Each row of a before or after table is a point. The points were changed in one or more steps. Then noise was added and the rows were shuffled. The steps act on how far a point lies along the listed directions, d1 being the first. What was done? A step turns or swaps two directions, mirrors them in a line or flattens them onto one, adds a multiple of one to another, or multiplies one. Angles are multiples of 10 degrees, from the lower direction toward the higher: turns from -170 to 170, lines from 10 to 170 but not 90. Use the fewest steps. Two steps may share a direction if one is a turn and the other turns, adds or multiplies; they go together, in the order done. Otherwise the lowest direction goes first.

Directions:
(1): [ 5.3 -0.3]
(2): [0.3 5.3]
Before:
[[-5.5 -0.6]
 [ 1.7  5.3]
 [ 4.2  7.7]
 [ 3.7  0.5]
 [-5.5 -1.3]
 [-4.9 -3.1]
 [ 1.1  5.7]
 [-2.4  0.9]
 [-0.4  0.9]
 [ 0.9 -4.1]]
After, 10 rows:
[[-4.0  0.4]
 [ 0.9  0.0]
 [ 1.8  2.2]
 [ 1.0  5.6]
 [ 5.7 -6.5]
 [ 1.1  5.3]
 [-0.8 -3.3]
 [ 4.4 -3.7]
 [-1.3  5.7]
 [ 4.6 -3.0]]
Steps: turn d1 and d2 by -110 degrees

Directions:
(1): [-6.4 -5.5 -1.4  1.4 -3.7 -3.4  3.0 -1.2]
(2): [ 1.5  0.4  0.7 -5.1 -6.5 -3.4 -5.3 -0.7]
(3): [ 1.0  6.4  0.6  1.9 -5.4 -0.2  5.9 -1.0]
Before, 8 rows:
[[ 0.3  4.7  0.8  2.3 -3.3 -2.4  4.4 -0.3]
 [ 6.0  9.4  2.6  3.8  3.9  3.2  4.4  0.0]
 [-1.3  6.8  0.1  2.0 -8.6 -0.8  9.0 -2.6]
 [-0.7  2.3  0.7  0.8 -6.6 -3.4  0.5 -1.0]
 [ 1.4  3.2  2.2  3.1  1.0  6.3  6.2 -1.5]
 [-1.4  3.2  0.7 -1.8 -6.7 -4.2  2.8 -1.8]
 [-4.6 -4.7 -1.9  0.7  4.8  1.1  2.2 -0.1]
 [ 0.9  3.7 -0.2  3.8  4.5  4.9  2.5  1.8]]
After:
[[ -3.1  -5.1   1.3  -3.5  -6.6  -1.1  -1.7  -2.9]
 [ -6.9 -11.5  -2.3  -1.7   3.3  -1.6  -3.9  -0.4]
 [  3.8   3.5   0.6  -5.5  -0.7   0.8  -4.3  -0.1]
 [ -5.6  -4.3   0.4   0.1  -8.8  -7.6   1.6  -2.6]
 [ -2.6   0.1  -0.3  -1.9  -7.8  -2.5  -2.0  -0.1]
 [ -2.8  -4.3  -0.2   3.0   5.0   0.2  -1.5   0.8]
 [ -3.8  -5.0  -0.7   0.4   6.9  -0.4  -0.1   0.1]
 [ -3.6  -5.5  -0.3   0.4   1.7  -3.3  -2.2   0.2]]
Steps: turn d1 and d3 by -130 degrees; multiply d2 by -1

Directions:
(1): [-2.2  6.9 -4.1 -0.6 -0.7  0.0 -2.5 -4.0 -2.8 -7.4 -2.9  2.1]
(2): [-2.3  2.0  3.9  4.8  6.0 -3.2 -2.4 -4.6  6.7  0.5 -1.2 -0.8]
(3): [-2.7  2.0  2.6  1.0  0.3  5.7  4.2 -4.2 -2.5  5.2 -1.3  6.6]
Before:
[[-2.1  1.3  4.8  1.6  1.8  5.0  2.4 -3.0  0.1  5.0 -2.2  5.3]
 [ 1.9 -0.6 -4.0 -2.7 -4.0 -0.4 -0.9  5.9 -2.6 -2.4  0.5 -2.5]
 [-1.0 -4.4  1.2 -1.9  4.3 -2.8 -0.1  3.3  3.4 -1.3 -0.3 -2.9]
 [-1.4  4.4 -5.2 -3.8 -1.4  0.1 -2.4 -1.1 -3.2 -5.1 -1.5  1.4]
 [ 1.9 -4.0  0.3 -1.1  0.4  0.3  2.3  1.9  0.4  2.6  1.0  0.4]
 [-3.6  6.0 -1.6 -0.6 -0.2  2.8  1.3 -5.0 -4.4 -2.8 -1.9  4.5]
 [-1.4 -3.1  6.6  1.3 -0.3  2.4  3.0  0.9  1.0  8.5 -1.0  1.1]
 [-0.9  2.8 -1.5 -3.4 -2.7  0.1 -0.4  0.9 -2.7 -3.6 -0.2  0.0]
 [-2.2  5.3  0.4  2.2  0.0  5.2  1.7 -5.1 -1.3 -2.3 -2.2  6.5]
 [ 1.6 -2.4  1.9 -3.1 -4.2  2.3  3.3  2.5 -4.3  3.9  1.8  2.2]]
After:
[[  2.8  -7.2   2.1  -0.9   0.9   0.3   3.2   3.2   1.5   5.6   2.3  -0.4]
 [ -3.4   9.3  -2.1   1.9  -0.3   4.9   0.5  -7.2  -2.8  -6.6  -4.0   7.6]
 [ -5.2  10.7  -4.6  -0.8  -0.8   2.7  -0.5  -7.9  -6.8  -8.4  -4.1   5.9]
 [ -2.9   9.6  -8.1  -4.2  -2.2  -0.1  -4.2  -3.6  -5.2 -10.4  -3.6   2.9]
 [ -1.8   0.5   5.3   1.7   2.0   5.0   2.9  -2.5   0.3   5.9  -2.0   5.0]
 [  2.4  -4.9   3.1  -2.7  -3.9   2.6   4.2   4.2  -3.4   6.6   2.9   1.2]
 [ -0.4  -6.4   2.9  -1.7   4.5  -3.0   0.7   4.9   4.1   1.2   0.9  -3.7]
 [  0.4  -7.8   9.5   1.5   0.3   2.5   4.8   3.9   2.8  13.9   0.8   0.0]
 [  1.8   0.0  -4.1  -2.5  -3.9  -0.2  -0.9   5.5  -2.8  -3.1   0.3  -2.2]
 [ -1.8   5.2  -3.1  -3.5  -3.2  -0.2  -1.2  -0.5  -3.6  -6.2  -1.4   0.7]]
Steps: multiply d1 by 2

Directions:
(1): [ 1.5  0.7  2.8  4.5  2.6  0.2  0.4 -1.7  6.0  1.9 -4.5 -1.9  2.1  1.1
  4.4  5.8 -3.1  3.2 -0.6  6.1 -0.7  8.4  6.3  1.6]
(2): [-5.5  7.2 -1.1 -1.9  2.6  3.9  2.3  5.8  5.2  0.4 -6.3 -4.3 -2.2  0.0
 -1.3  0.3  0.3 -7.1 -3.8 -3.6  0.0 -1.8  1.8  2.7]
(3): [  4.4  -0.4   1.1   3.0   7.8  -1.8   2.2   2.7   2.3  -2.1  -0.3   1.7
  -0.7  -5.0 -11.5   2.2   3.0   0.5  -2.0   3.9  -2.2   0.7  -3.8  -2.1]
(4): [ 0.5 -3.1 -8.2  9.4 -5.7  1.0 -5.1  1.3  4.3 -3.9  3.3 -0.4 -3.5  1.4
 -3.6 -0.2 -1.6 -2.2 -2.7 -2.2  1.9  2.5  2.1  0.6]
Before, 10 rows:
[[  5.4  -5.3   2.3   1.5   2.1  -3.4  -2.5  -0.1  -4.3   0.9   6.1   4.1
    4.6  -0.5  -5.7  -0.1   1.5   5.1   2.6   5.4  -3.6   3.0  -0.7  -2.0]
 [ -9.2   4.8  -5.2  -0.8  -8.1   4.5  -2.0   0.6  -0.9   0.3  -3.9  -1.2
   -1.8   4.2   9.5  -2.1  -1.9  -7.4  -3.8  -8.1   3.5  -1.5   3.8   4.2]
 [  1.6  -0.1   0.6   1.8  -1.5  -1.0  -2.0  -0.1   3.5   1.7  -2.0   1.9
    0.9   2.1   6.6   5.4  -1.3   2.0   0.2   3.3  -0.3   3.4   3.8   1.4]
 [  2.4   1.9   3.5  -2.1  -1.0  -3.1   0.4  -2.2  -1.5   1.3  -1.2   1.2
    3.3   0.2   5.3   0.4   0.4   5.4   1.3   2.3  -1.4  -0.5   0.5  -0.1]
 [  8.2  -9.9   0.0  11.9   0.2  -4.1  -4.5  -2.3   3.0  -3.6   6.2   1.4
    0.6   0.8  -3.7   7.8   0.3   5.7  -0.8   9.5  -0.8  10.4   1.5  -3.7]
 [ -2.1   3.9  -4.5   2.8  -4.7   3.5  -2.3   3.5   6.4   0.9  -1.2  -4.2
   -4.3   0.1  -0.4   0.8  -1.5  -4.8  -2.0  -4.7   3.9  -0.8   2.1   2.0]
 [ -3.4   3.1   3.7  -6.5  -2.8  -0.6  -0.2  -0.4  -0.9  -0.2  -2.6  -3.0
    3.4   3.2  12.0   0.3   0.4   0.0   1.9  -1.2   2.2  -2.2   1.3   0.6]
 [ -0.1  -4.0  -3.2   1.6  -3.2   0.4  -1.7   1.6  -2.7  -5.6   6.6   3.4
   -1.5  -0.4 -10.8  -5.2   3.0  -3.0  -0.1  -4.4   1.3  -7.1  -4.6   0.6]
 [  5.4  -5.3   3.8  -0.9   2.2  -3.4  -1.6  -3.2  -1.9  -2.7   3.2   3.6
    0.0  -2.5  -3.6  -0.9  -0.2   4.4   0.4   1.7  -2.1   0.4  -4.0  -1.5]
 [  3.3   0.4   3.6  -6.4   5.8  -2.4   7.5   2.1  -2.1  -0.5  -1.5  -0.2
    1.8  -2.7  -9.5   0.7   0.6  -2.3  -1.2   3.5  -1.8   0.8  -5.5  -2.2]]
After (10 x 24):
[[ -4.6   3.5  -1.7   2.8   1.2   4.2   0.6   5.9   7.2  -4.1  -2.9  -2.1
   -2.1   0.5  -8.9  -0.6   0.6  -8.1  -4.6  -3.7   0.8  -2.5   1.7   4.5]
 [ -2.0   1.1   4.4  -6.0  -3.0  -1.2  -0.6  -1.9  -1.8  -0.4  -1.5  -2.2
    3.9   3.2  12.3   0.6   0.1   1.8   2.3   0.1   2.3  -1.2   0.9  -0.2]
 [  4.2  -9.7  -4.7   4.4  -3.8  -4.0  -4.6   1.7  -5.9  -6.5  12.6   3.7
   -3.7  -1.3 -11.1  -1.7   5.2  -0.9  -0.6  -1.2   0.3  -3.7  -8.4  -5.5]
 [  2.8  -3.9  -0.6  -0.4  -4.6  -2.8  -3.3  -1.5  -3.0   0.0   4.0   4.6
    0.4   1.8   4.5   1.2   0.8   3.3   2.3   0.6   0.4  -1.3  -1.2  -0.8]
 [  0.9  -0.5   1.8  -4.5   3.0  -0.4   0.0   2.0  -1.2  -3.2   0.7   1.3
   -2.6  -3.0  -6.7  -3.6   1.2  -2.1  -2.3  -3.8  -1.9  -4.7  -5.3   0.0]
 [ -5.1   1.7  -2.5   3.9  -7.2   2.6  -2.8  -4.2   1.5   1.6  -4.5  -0.6
    1.2   5.0  13.9   2.5  -4.9  -0.7  -2.5  -1.3   2.8   6.4   8.1   4.3]
 [  2.2  -0.1  -2.3   6.1  -4.9   1.5  -3.5  -1.0   6.9   2.1  -0.1  -3.0
   -2.0   0.8   3.2   4.1  -3.7   1.5  -0.1   1.1   3.3   5.3   4.5   1.5]
 [  1.3   2.2   1.8  -4.5  -1.9  -2.7   0.1  -1.0  -4.0   0.3   0.5   1.6
    1.8  -0.5   3.1  -2.0   2.0   3.4   1.3  -1.3  -1.3  -5.0  -2.3  -1.2]
 [  3.2   1.3   4.2  -5.3   6.9  -2.2   7.8   1.9   0.0   0.1  -3.2  -1.3
    2.3  -2.3  -8.1   2.2  -0.6  -2.3  -1.6   4.8  -1.7   2.8  -3.9  -1.6]
 [  0.3  -1.0  -0.7  -3.2   2.1  -0.9  -1.2   5.2  -5.1   0.0   4.8   2.5
    1.6  -1.1  -9.7  -4.5   4.2  -2.7   0.4  -2.0  -2.6  -4.8  -3.9  -1.3]]
Steps: turn d1 and d2 by -90 degrees
